Each row of a before or after table is a point. One or more steps were done to the points. Then noise was added and the rows were shuffled. The steps act on how far a point lies along the listed directions, d1 being the first. Name the steps. A step turns or swaps two directions, mirrors them in a line or flattens them onto one, adds a multiple of one to another, or multiplies one. Angles are multiples of 10 degrees, from the lower direction toward the higher: turns from -170 to 170, lines from 10 to 170 but not 90. Use the fewest steps. Two steps may share a direction if one is a turn and the other turns, adds or multiplies; they go together, in the order done. Otherwise the lowest direction goes first.
(in the rows, 128 means zero)

Directions:
(1): [ 99 178]
(2): [178 157]
Before, 8 rows:
[[164 195]
 [155 147]
 [137 119]
 [133  92]
 [180 209]
 [161 219]
 [103 108]
 [137 187]]
After:
[[138 204]
 [132  91]
 [141 143]
 [109 114]
 [142 183]
 [129 176]
 [135 123]
 [152 200]]
Steps: multiply d2 by 0.7

Directions:
(1): [ 60 142 182 168 111 141]
(2): [144 213 149 114 171 129]
(3): [112  91 139 107 193 187]
Before:
[[126 231 155 147  67  71]
 [129  66  80 144  46 131]
 [ 84 172 167 136 198 157]
 [134 165 147 150  87  99]
 [138 177 142 143 156 149]
 [139 182 152 126  74  82]
 [206  74  73  60 179 155]
 [170 207 131  90 191 114]
 [151  62 105  98 146 151]
 [219 133  73  54 112  95]
 [111 162 139 152 126  97]]
After:
[[ 81 128 165 159  91 128]
 [119 177 148 135 125  98]
 [139 145 130 144 145 150]
 [128 185 145 139  26  62]
 [ 62 168 190 188  51 103]
 [190 133 103  80 116 102]
 [149 126 101 117 159 113]
 [100 125 145 125 199 163]
 [142 112  87 132  78 135]
 [181 124 101 106 134 119]
 [212 142  74  72 139 104]]
Steps: mirror d1 and d3 in the line at 60 degrees; multiply d2 by 0.4

Directions:
(1): [ 79 116 118 198  76  85 137 170  98]
(2): [188 102  70 122 161  94 119 147  61]
(3): [105 174 184 134 166 122 147  97  50]
(4): [143  54 198 161 168 137 101 155 134]
(5): [126  86 166  53  78  75 145 119 113]
(6): [154 124 129 174 139  61 136  51 165]
Before, 11 rows:
[[106 138 155  78  94 116 172  39 184]
 [145 143 105 147 145 139 126 139 171]
 [ 81 181 199 119 117 120 145 116 120]
 [ 93 115 142  58  51 107 158 100 147]
 [245  26 103  95 134 121  96 172 141]
 [185  79  83  84 129  95 102 150 130]
 [ 94 139 178  67  99 199 166 124 148]
 [155 138 141 159 158 143 130 123 148]
 [ 77 156 164  89  80 128 162 106 203]
 [178  72 149 135 159 115 107 102 171]
 [ 88 177 151  25  90 136 180  31 159]]
After (11 x 9):
[[136 124 113 167 105  40 134 130 108]
 [179 104 107 126 145  74 171  96  49]
 [144 159 127 136 167 144 132 123 151]
 [170 131 105 111 139  38 159  65 132]
 [123 113 211 128 160 151 120  97 150]
 [155 110 232  42 151 221 116 151 127]
 [110 159 114  99 100  35 189  26  64]
 [117 135 174  44 132 172 115 140 135]
 [122 137 141 116 114  59 179  29 121]
 [147 103 113  59  89  64 155  73 115]
 [137 146 154 171 152 144 136 128 137]]
Steps: turn d1 and d3 by -80 degrees; mirror d2 and d6 in the line at 120 degrees

Directions:
(1): [183 124 115 179 170 104 156 147 226 132 127 156]
(2): [162 207 138 168 112 134  94  92 121  63  67 125]
(3): [153 118  13 135 112 165 139 174  96 119 103 135]
(4): [123 161  97 139 180  36 101 128  73 140 153 170]
(5): [ 87 122 123 222  63 127 133 127 126 108 193 143]
Before, 14 rows:
[[122  76 177  49 113 171 108 109 146 146 117  77]
 [110 172 189 124 155  48  77  85  92 134 149 145]
 [162  73 112 123 148 144 169 156 203 128 132 134]
 [139 105  91 124 168  97 115 157 130 169 139 144]
 [107 160 176  98 182  67 104 116 107 146 130 142]
 [163 107  82 178  82 179 149 139 194 102 132 125]
 [124 166 125 155 107  86  98  97  92 101 149 181]
 [106 107 217  20 141 139 122  96  84 162  95  99]
 [123 120 101 152 129 116 123 159 124 126 136 142]
 [120 125 113  86 147 103 130 120 127 147 118 106]
 [114  52 104 120 140 123 161 127 136 170 153 116]
 [115 101 125 132 114 119 158 136 170 165 158 119]
 [103  62  94  86  91 185 144 167 112 161 137 120]
 [127  66 110 103 150 139 155 158 168 174 146 107]]
After (14 x 12):
[[104  39 103 120 143 111 166 132 137 181 172 121]
 [143 168  92 101 106 129  93 106  62  98  96 160]
 [133 167 146  50 155 106  74 100  55 133  83 115]
 [100 155 173  67 167  98 102 116  83 145 115 124]
 [ 97 103 125 138 142  85 107 141 109 169 178 142]
 [104  88 249  51 121 160 140  94 140 160 112  93]
 [178 122  64 193 115 135 144 142 194 104 139 147]
 [106  57 127 127 152 107 157 155 174 185 189 122]
 [129  96  95 108 141 110 159 151 160 178 146 126]
 [143  81 123 152 161  90 162 152 192 137 174 159]
 [132  67 189  83 118 159 124 113 201 149 134  88]
 [ 90  44 130 132  81 171 160 163 161 168 182 130]
 [114 120 102 146 126 116 119 157 111 128 141 139]
 [ 95 120 148 111 124 101 130 107 135 145 146 105]]
Steps: turn d1 and d4 by 40 degrees; multiply d2 by 1.3; mirror d3 and d5 in the line at 40 degrees

Directions:
(1): [120  93 114  82  95 237 150 143  62  96 128 102 127 184 107  93 137  93]
(2): [118 169 200 207 160 141 187 100  91  82  76  85 140 129 113 128  79 133]
(3): [118 183 120  47 141 112 189 149 149 100 121 205 112 145 121 138  46 103]
(4): [160  94 149 127 120 126 101 194  64 178  67 132 116 113 204 175  78 102]
Before:
[[136 120 114  93 109 126 126 133 139 146 133 152 118 134 135 135 114 129]
 [141  93 124 129 110 148 101 158 105 142 123 106 126 137 144 141 157 118]
 [116 128  92  98 123 137 127 130 143 133 165 154 121 129 135 133 134 123]
 [131 141 171 185 137 145 151 112  93 106  98  74 130 126 116 122 125 125]
 [122 134 126 118 131 121 130 127 134 108 152 143 125 141 111 116 139 135]
 [132 116 105 114 129 129 103 165 119 136 139 136 132 128 136 119 144 133]
 [125 160 166 160 137 160 173 108 103  89  95  89 131 143 113 120 105 127]
 [127 124 111 141 116 113  99 140 128 155 131 121 124 116 137 125 134 127]
 [115 143 171 182 134 171 156 115  87  97 104  92 124 146 134 116 116 129]
 [147 124 119 139 134  91  96 131 143 156 146 134 123 105 157 143 131 135]
 [136 142 118  86 125 110 115 151 150 145 137 163 113 118 138 142 109 117]
 [138 126 126 130 119 116 114 129 134 137 127 138 128 122 139 117 139 133]
 [130 122 130 124 129 129 133 142  93 133 120 136 127 125 144 137 116 124]]
After, 13 rows:
[[116 203 231 225 167 170 234  84  71  44  48  58 140 147 100 121  53 128]
 [106 184 234 241 164 181 216  93  57  53  58  64 133 149 120 118  64 130]
 [140 117 115 120 114 114 102 133 139 146 136 141 126 121 142 117 151 134]
 [129 127 134 126 132 128 138 142  91 130 117 136 127 126 143 137 112 124]
 [123 130 119 110 129 120 125 130 138 111 157 148 124 142 112 116 142 135]
 [137 102  76  81 118 124  80 176 133 153 158 155 127 127 144 119 160 129]
 [140 105  88  64  97 121 104 142 153 161 152 168 114 134 140 135 132 127]
 [130 111  95 127 107 110  82 146 135 167 143 126 123 115 140 125 149 127]
 [144  88 105 103 103 143  92 166 117 150 135 124 121 139 146 141 161 114]
 [138 120  89  58 111 105  85 162 164 166 159 176 110 116 144 142 135 116]
 [152 102  97 128 121  89  68 135 151 175 164 133 122 102 164 142 160 137]
 [120 110  57  60 108 132 101 144 162 154 190 177 115 129 142 134 155 120]
 [122 180 233 249 165 155 205  89  62  65  53  41 139 127 104 122  78 128]]
Steps: add 0.5 times d1 to d3; multiply d2 by 2.5

Directions:
(1): [137  57 129 158  51 121 158  61 100 112 100 122  76  89  46  94 162 122
  88 191 137 137 104 152]
(2): [153  92 133 213 159 154 134 121  54 151  76 134 122 120 140 211  80 152
 122  75 171 198 127 147]
(3): [ 53 128 119 139 103 124 106 127 131 175 126 127  49 149 105 159 142 131
 143  75 200  25 179 155]
(4): [108  70  69  91 191 156  38 138 138 132 107 179 132 176  63 145 126 103
  82 133  77 138 122 175]
(5): [198 183 153 143  89 129  54 179 109 129 129 106  84 145  70 167 180  92
 106 120 122 152 146  41]
Before, 9 rows:
[[159  91 129 180 104 135 120 135  92 120 102 116  96 100 102 134 155 127
  103 127 167 154 151 144]
 [158  65 125 186 110 149 121 101  69 154 103 140 100  93 109 163 139 146
  117 108 130 197 102 128]
 [151 188 136 163 179 136  91 213 101 173 122 126 132 172 203 219  82 148
  151  44 152 157 161  96]
 [146  90 148 197  91 140 167 105  76 116  79 116  92 135 113 149  99 158
  131 147 156 172 137 135]
 [ 82  75 134 154 120 132 137 115  80 177  84 140  66 123  87 190 123 129
  120  85 206  98 150 170]
 [107 163 134  91  83 107 123 144 149 153 131 102  81 138 102 130 178 135
  127 135 146  61 165 103]
 [ 76 170  55  56 106  91 109 151 201 122 185 149 104 169 100  46 180 113
  121 168  86  41 124 135]
 [149  92 107 165 172 143  61 140  97 142  98 151 113 145 100 183  92 115
  100  99 120 193 134 139]
 [ 45  33 104 112 149 109 158  52 144 141  95 151 134 115 122  78  88 160
  130 170 138  97 122 226]]
After, 9 rows:
[[128 168 124 100 131 125  96 184 164 118 157 120 135 132 160 100 161 119
  143 115 139  91 168 122]
 [112 102  74  56 155 127   5 151 172 121 141 165 109 176  41 105 151  70
   83 165  57 117 137 142]
 [115 162 121  83 108 128  60 166 163 155 177 136  97 147 125 123 185 118
  147  98 102  82 143  85]
 [173 183 146  53 175 126  85 205 151 120 153 137 185 150 141 139 144  92
  127 125  79 166 118  61]
 [182 119 140 103  39  96 159 115 141  89 145 107 120 101  89  44 176 110
   92 237  72 156  84  92]
 [130 204 162 118  92 114 122 178 149 120 144  96 101 170 151 124 140 132
  170 130 133  89 176  63]
 [128 136 136 103 161 121 199 124 136 131 118 116 189 111 204 121 102 177
  146 141 112 156 120 137]
 [102  65  39 169 219 144 153 111  95 141  94 192 167 148 161 153  56 169
  112 105 115 192  84 226]
 [164 131 131 157 204 145   8 182  85 168  75 147 120 177 106 224  91 122
  111  74 133 195 152 101]]
Steps: turn d1 and d3 by 150 degrees; turn d2 and d5 by 130 degrees; multiply d4 by 2

Directions:
(1): [128 117 155  25 134 147 176 107 163 167 219  70 141 121 115 151 192 162
 153  94 105 136 155  76  91 153 122 143 158 153  87 124 127 106 198  93
 157  82  87  83 154 133 142 157 184 147  31 112 141  86  98  68  58 163
  90 177 113 110  96  58 111 121  42 140]
(2): [ 72 195 145 170 119  61  94 212  65 183 179 114 115 179 187  33 108 119
  95 144 225  96 154  95 141 103 163  79 150  81 120 159  69 145 119 102
 110 163 123 118 117  79 116 147 152 191 113 148 111 133 189  93 103 178
 128  97  95 108 170  63 133 104  70 117]
(3): [200  87 155 110 205 121 161 166 148 165  59  98  82 154 157 110 112 131
 182 159 140 118 122 109  45 194 130  66  71 178 176  98  96 131 156 112
 105 118 153 138 153  71 133 134  69 150  73 137 146 157 191 192 111 116
 177 125 149  87 110  72 112 123 175 246]
Before (8 x 64):
[[ 64 160  87 121  73 127  96  78 129  74 158 168 183  96  92 147 129 115
   79  91  99 122 114 162 204  72 126 190 165  88  96 145 124 133  97 160
  144 136 125 116 105 174 141 119 145  98 190 123 109 126  75 109 186 104
  109 118 117 150 138 212 112 128 143  37]
 [169 100 163  35 177 127 175 142 153 178 130  64 102 123 144 115 155 154
  182 147  82 134 133  89  59 166 136  94 115 169 155 101 116 134 171 107
  144  83 121 127 175  97 139 134 123 147  52 152 156 134 152 141  64 124
  154 140 110 117 104  32  94 119 118 206]
 [150 125 161  86 170 110 154 164 148 191 141  90 102 172 165 107 112 139
  170 137 159 108 165  79  60 166 128  71  95 124 134 152  84 141 180 112
  109 135 118 108 139  95 144 144 142 179  69 134 155 116 174 129  64 147
  135 133 116  88  99  33 124 107 120 181]
 [129 165  92 210 130 126 103 136 114 104  57 154 106 108 145 128  96 119
  107 140 151 115 113 180 154 122 134 126 116  90 147 103 116 139  65 130
   80 165 164 161 114 107 106 126  70 135 202 146 126 147 167 170 152 108
  163  87 127 142 154 170 166 128 193 116]
 [144 132 157  99 178  89 161 202  91 201 164  67  85 174 172  73 147 133
  173 142 194 109 143  87  61 160 146  85 115 128 128 137  90 122 182  95
  115 124 107  99 152  80 150 167 161 211  35 127 128 133 202 119  65 168
  118 130 101 102 125   8 122 103  57 215]
 [141 136 169  63 146  95 153 184 119 210 202  87 131 170 156  96 161 156
  163 127 158 142 169  60  72 152 140  89 124 135 112 134  76  98 191 112
  137 106  99  98 163  84 154 142 150 172   7 133 138 126 155  56  48 165
  121 148 109  75 139  34 121 100  54 167]
 [126 124 130 115 163  94 137 177 108 159 152  89 103 173 158  80 138 143
  146 133 186 140 148  62  99 157 176 103 119 128 141 127  87 110 164  94
  130 110 125 126 155  78 114 154 144 177  72 127 140 154 168 110  82 170
  138 141 115  90 129  75 136 107  70 165]
 [101 154  95 229 125  84  57 178  84 106  79 170 136 156 152  68  58  99
  100 160 189 105 115 152 166  90 127  65 123  62 164 167 112 123  45 174
   87 182 178 171  81  89 120 121 101 124 200 142 103 178 168 154 194 125
  172  92 123 144 180 189 151 130 188 104]]
After (8 x 64):
[[115 137 125 133 146 101 108 166 121 147 147 111 137 155 145  87 114 129
  133 135 173 113 138 101 119 125 122  67 139  93 133 157 105 104 114 136
  112 141 145 135 109  82 133 149 140 143 100 131 119 144 155 109 126 156
  146 136 115 122 148 115 132 123 120 137]
 [144 119 128 146 176  82 129 193  99 156 101  98  89 183 170  68 112 132
  148 153 196 137 137  76  90 164 180  83  96 132 167 118  82 117 146 105
  119 123 145 145 154  65 109 146 111 175  89 136 140 174 193 145 102 158
  161 123 126  84 134  87 138 109 113 192]
 [161 121 155 124 182 103 141 179 137 183  94 108  89 179 174  95  84 126
  172 157 169 102 153  96  61 169 132  54  70 123 158 150  80 147 156 124
   96 152 136 129 133  82 140 133 111 176  97 141 153 139 196 165  90 131
  160 110 127  87 109  53 127 110 161 198]
 [168 106 148  89 173 118 149 154 134 157  81  95  95 129 152 104 122 139
  169 165  92 130 117 115  79 153 139  85 100 155 176 104 117 145 130 126
  126 107 141 152 160  95 132 117  91 136 106 159 148 155 171 174 100 103
  174 113 115 126 122  70 102 123 164 198]
 [167 122 150 147 198  77 144 229  81 194  92  89  63 186 186  53 106 116
  179 169 208 100 125 110  54 168 151  55  81 130 166 133  79 134 154 110
   92 145 137 126 148  55 144 153 110 209  71 141 128 166 238 173  95 144
  154 103 116 100 136  29 127 104 119 246]
 [161 134 155 136 158  78 124 209  98 191 117 121 111 182 174  76 107 131
  157 158 179 134 149  95  79 150 147  64  86 129 153 129  69 117 146 133
  110 140 134 133 150  65 147 122  92 164  68 148 130 167 191 116  97 135
  161 111 126  80 161  71 131 102 133 186]
 [ 56 163  90  97  66 132 104  70 132  79 185 158 192  94  86 156 146 123
   80  82  94 122 123 152 205  69 123 198 175  89  80 147 129 129 113 151
  154 126 114 103 108 181 145 126 162  98 171 119 110 113  65  87 171 113
   96 128 111 149 131 204 107 127 118  27]
 [131 158 112 138 139 141 138 123 138 130 120 113 114 101 136 143 140 143
  125 120 136 122 131 142 127 142 128 135 133 112 117 100 116 122 114 103
  101 133 136 129 134 108 115 147 110 149 133 134 137 117 149 128 102 134
  140 121 116 128 129 119 156 123 133 126]]
Steps: multiply d1 by 0; add 0.5 times d2 to d3

Directions:
(1): [173 121 119 150  29 122 107 112 103 165 184 138 123 128 143 109 203  89
 179 156  93  46 113  68 200 123 150 125  89 217 111 124 173 148 155 140
  92 142 145 128 178 134 133 187  45  71 141  52 113 128 175 174 116 161
 132  74 106  63 151 180  86 106  98  87]
(2): [182  45 177 102 137 212  57 113 150 108  56  79 128 154 166 115 139 138
 112  82 147 136 121  83 166  93 164 114 169  93 173 138 113 131  88 180
 169  70  56 171 170 126 110 174 123 124  98 173 140 101  98  90 181 171
 139  98 191  66 152 183 110  26 145 129]
(3): [149  71 131 176  96 171 163 144 205 162 168 120 105 150 194 108  47 147
 132 184 157 104 155 155 137 140 104 134 135 126 106  61 190 184  72  75
  98  95 154 168  57 196 108 154 145  98  83  82  88 182 152 134 196  76
 114  83 163 116 124 103 162 115 168 220]
Before:
[[108 162 110 123 135  98 154 131 126 133 145 143 130 113 119 135 110 128
  117 137 134 139 131 150 103 137 113 140 125 119 119 130 121 122 136 117
  126 144 147 118 102 129 132  93 141 140 136 130 119 139 135 140 108 120
  122 148 116 160 125  99 137 166 136 124]
 [146 119 128 151  82 134 126 120 135 136 157 138 114 132 144 125 138 127
  157 155 121 102 129 112 161 127 136 126 114 165 123 107 168 147 120 111
  111 120 143 144 121 148 112 154  96 102 126  94 116 137 153 142 146 124
  134 106 130 100 140 137 122 118 130 129]
 [ 98 162 127 127 158  97 142 132 131 118 127 134 125 115 121 137 102 135
  116 134 137 143 134 158 104 138 117 147 132 111 119 116 116 127 125 103
  132 147 151 122 109 127 128  99 160 135 128 138 122 125 129 127 118 101
  118 153 114 170 108  99 144 169 126 135]
 [146  98 128 133  90 150 116 123 155 136 144 121 117 132 151 119 122 133
  143 148 133  97 124 118 153 128 124 120 129 141 126 105 161 141 118 112
  112 118 122 143 124 151 124 163 117 100 117 106 113 134 146 140 147 128
  127 100 141 106 138 140 118 110 136 147]
 [101 153 111 140 153 110 176 135 130 128 130 144 132 128 108 149  98 140
  133 137 135 146 142 173  81 149 101 142 127 120 110 111 131 121 141 102
  117 151 154 127  94 136 125  95 165 146 126 130 128 157 128 138 117  88
  120 152 104 172 102  88 158 174 133 142]
 [128 142 112 136 109 126 139 139 132 144 153 128 130 130 144 125 112 131
  147 167 125 105 133 134 133 136 110 127 123 142 123 110 148 136 125 105
  108 126 153 119 116 145 123 123 127 110 129 107 117 143 156 138 134 117
  117 117 111 137 114 126 135 136 133 133]
 [114 117 120 139 152 129 152 138 161 136 130 130 117 118 133 133  82 151
  117 139 147 143 137 157 100 131 117 130 139 106 137 118 128 128 107 105
  117 127 137 147  90 143 120 107 169 135 108 125 113 139 123 117 150 106
  118 137 140 154 119  97 161 134 145 163]
 [150 124 135 144 110 128 118 128 117 138 128 139 128 136 128 126 159 114
  138 124 111 118 129 108 140 133 139 133 116 150 127 129 136 124 139 133
  121 136 117 135 147 127 131 139 110 121 134 112 129 121 132 128 127 144
  125 117 117  98 142 137 114 111 115 114]
 [111 142 119 124 129 112 136 134 109 123 134 135 131 120 114 133 146 121
  125 134 116 137 137 130 109 136 128 134 115 132 129 128 121 118 138 132
  127 153 135 114 127 130 138 116 125 136 141 121 130 135 131 133 117 128
  134 148 117 147 113 119 136 141 119 112]
 [169 100 138 129 110 152 108 124 121 135 119 120 132 139 138 119 155 117
  132 120 126 104 120 102 156 112 151 118 129 130 126 133 129 121 123 150
  142 120 113 138 156 125 128 156 104 109 121 121 122 119 138 130 135 152
  138 109 139  85 154 159 107  87 112 115]
 [114 145 112 140 126  99 134 126 122 143 153 144 124 120 109 132 137 136
  134 135 125 111 116 130 122 125 125 133 119 145 122 125 138 125 142 124
  114 141 142 125 123 120 135 108 126 113 140 113 135 124 137 136 121 142
  120 132 112 131 111 117 124 139 120 113]]
After, 11 rows:
[[ 88 211  94 149 101  42 167 131  97 148 195 169 127  98 102 135 146 105
  153 171 101  95 128 146 120 155 109 154  87 181  89 117 144 129 170  85
   92 193 199  93 121 124 143 103 115 109 157  78 111 136 170 174  74 102
  116 143  61 170 107  99 126 214  95 103]
 [ 87 194  97 121 147  81 159 145 103 131 151 146 140 113 101 142 113 132
  137 156 118 135 130 159  92 147  98 131 119 131 120 129 118 110 151 102
  115 158 166  87 111 121 134  77 146 137 152 128 132 136 145 137  92 110
  116 160  82 184 100  99 141 185 120 111]
 [142 107 147 142 148 150 124 136 148 125 102 128 124 144 142 129 111 137
  115 119 134 149 140 136 117 134 128 131 141 106 135 118 128 125 110 123
  135 114 105 149 115 138 123 123 149 138 115 140 130 128 114 105 154 123
  122 128 142 118 136 115 137 104 138 151]
 [ 88 214  73 145  99  42 191 137 101 157 210 175 129  96 100 138 129 109
  145 175 108 106 131 156 103 156  97 147  87 172  84 125 145 125 171  88
   89 187 199  91  93 130 145  82 117 123 160  75 107 155 170 179  67 104
  118 151  67 179 118  83 134 223 114 111]
 [180  42 173 111 160 216  82 127 162 109  54  86 131 157 166 117 109 146
   98  88 161 149 129 111 145  96 156 111 175  62 159 128 106 121  76 165
  181  72  65 171 143 133 111 160 148 129  89 179 129 112 100  84 187 152
  141 112 194  79 157 159 124  35 144 153]
 [104 146 135 118 169 123 130 126 128  99 101 133 126 127 110 147 110 151
  117 113 140 172 132 149 103 125 127 125 142  98 144 133 113 113 119 117
  149 122 122 129 105 121 116 101 156 157 133 167 140 117 107 102 131 118
  134 164 136 156 123 103 143 140 140 130]
 [ 91 172  95 155 132  71 174 135 130 151 182 161 120 112 101 138 108 141
  135 157 129 116 126 163  98 140 107 140 109 144 103 112 146 129 146  93
   99 159 171 114  89 131 139  83 143 119 145  99 127 143 147 146 111 113
  113 146  95 166  96  82 142 181 124 133]
 [100 156 101 146 109  93 167 143 118 143 175 151 124 116 120 130 129 120
  135 165 112 122 146 147 105 151 112 141 101 152 107 106 144 131 139 102
  103 166 168 108  98 148 139 111 126 127 140  87 115 155 151 152 115 103
  128 143 102 160 105  97 147 171 121 133]
 [124 109 144  94 161 156  94 122 137  94  75 108 131 129 122 138 119 146
  111  96 144 156 117 127 116 115 133 115 158  85 157 141 102 104 121 143
  155 110  82 133 140 112 127 127 154 144 122 180 146 102 103 102 135 145
  132 144 149 132 133 136 124 105 138 127]
 [ 77 235  65 158 100  24 212 134  76 154 210 193 134  98  65 154 157 102
  174 176  93  99 132 167  88 172  90 150  66 199  70 119 152 114 207  83
   71 216 213  80 111 122 151  80 115 124 171  63 121 164 173 194  45  86
  119 159  28 188  96  82 138 249  90  91]
 [115 166 103 127 120  81 133 122  96 137 147 150 130 101  89 139 169 118
  144 127 110 114 114 118 126 129 136 128 107 160 133 158 115 101 165 136
  111 166 143 112 153 104 139 113 117 125 150 107 129 110 135 145  92 149
  127 145  95 138 128 130 121 152 103  83]]
Steps: turn d1 and d3 by 160 degrees; multiply d2 by 3
